Rows are points. Two turns around zero, p and q, are shown by what they do to some points. Write where each new point lands after one turn and then the other. Backwards means that the second turn is done in reverse. Each puzzle has new turns, and all numbers are rounded.
In the rows, zero is written as 128.

Turn p:
[ 87 128] => [105  94]
[185  95] => [187 157]
[102 176] => [ 74 133]
[142 117] => [145 134]
[124 124] => [129 122]
Turn q:
[ 91 167] => [ 75 118]
[114 131] => [118 118]
[161  97] => [172 139]
[149  80] => [180 120]
[125 165] => [ 95 145]
Where do these land?
p, then q: [ 85 107] => [165  97]
p, then q: [131 112] => [141 137]
q, then p: [168 165] => [ 78 150]

Turn p:
[119  90  97  91] => [162 124 132  76]
[159 131 136 130] => [144 116 133 153]
[123  97 157 168] => [ 92  83 137 131]
[ 76 162  90 106] => [119 190 102  93]
[173 141 159  90] => [166 136 171 164]
[118 148 130 184] => [ 85 120  94 152]
Turn q:
[140 166 143 102] => [129 174 148 132]
[ 60  94 100 127] => [84 94 91 82]
[179  75 163 136] => [152  78 181 157]
[127 143 137 146] => [125 136 118 149]
[133 163  97 130] => [150 159 101 120]
Where do these land?
q, then p: [160 125 115 189] => [144  76  86 141]
p, then q backwards: [164  94 138 153] => [139  82 132 158]
q, then p: [ 79 144  78 115] => [166 177 113  93]
p, then q: [136 107 169  94] => [106 124 169 162]
q, then p: [107 166 102  90] => [147 188 129 134]
q, then p: [121 133 166 127] => [ 89 130 130 130]

Turn p:
[112  99 137 111 170 139 101  78] => [128 158 147 113 159 146  97  75]
[ 99 157 149 127 116 188 134 149] => [116 144 126 106 100 163  99 179]
[151 163 113 144 118 118 134  65] => [141 181 110 128 142 130 181 117]
[104 118  81 158 130 107 129 154] => [133 107  86 169 105 117 115 112]
[113 152  98 117 106 104 119 135] => [134 136 100 125 103  89 131 128]
[147  62 128 122 113  78 162  72] => [ 90 103 132 121 161 124 185  55]
[124 171 139 116 129 164 174 150] => [104 137 109 116 138 140 122 196]
[192 183 110 120 144 136 138 124] => [173 148 114 126 172 115 159 175]
[148 101 151 133 122 160  94 180] => [160  82 167 122 108 150 103 147]
[140 133 138  80  83 135 118 169] => [134  94 140  78 102  99 127 160]
[ 77  70 165 180 176  79 103 133] => [ 94 119 177 205 116 134  88  64]
Turn q:
[ 76 159 106 154 103 121 150 105] => [112 179  87 108 109 133 163 129]
[177 159 107  82 163 102  94 165] => [143 111 146 139 183  64  94  95]
[137 119 134 110  62 166 156 111] => [126 104  96  89  76 155 100 122]
[132 168 139 124 172 132 128 126] => [122 142 161 104 153  96 135 140]
[172 113 109 100 153 142 164 172] => [178  69 128 112 153 106 129 130]
[ 58 111 156 153 135 118  95 127] => [ 99 170 127 178 116 141 138 176]
[190 107 137 149 141 133 115 175] => [190 105 169 148 142 136 105 114]
[ 74 123 104 162 148 150 110  91] => [ 95 171 112 127 157 170 151 159]
[135  92 159 119  75  89 139  81] => [ 87 102 126 149  64 152 136  89]
Where do these land?
q, then p: [147 107 171 147 117 130  61  95] => [132 171 171 127  79 173 106 134]
q, then p: [ 97 171  97 193  82  70 146 147] => [135 178  70 130 139 113 208 167]
q, then p: [110 130 144 106 118 141 160 150] => [131  87 120 121 113 102 138 126]
q, then p: [151 154 116 117  97 113 144 115] => [124 149 117  98 133 112 149  98]
q, then p: [120 121  87 102 121 124 136 170] => [161 107 100 152 151 113 137 103]
p, then q: [143  81 154 137 144 182  96  60] => [ 84 109 170  55 135 140  90 159]
p, then q: [100 139 124  84 188 150 131 132] => [107 156 142 157 184 102  99 137]
q, then p: [132 155 110 109 171 162 163 181] => [144  79 144 137 180  76 124 135]
p, then q: [152  92 148 158 115  81 115 102] => [107 118 157 106  86 156 172 127]
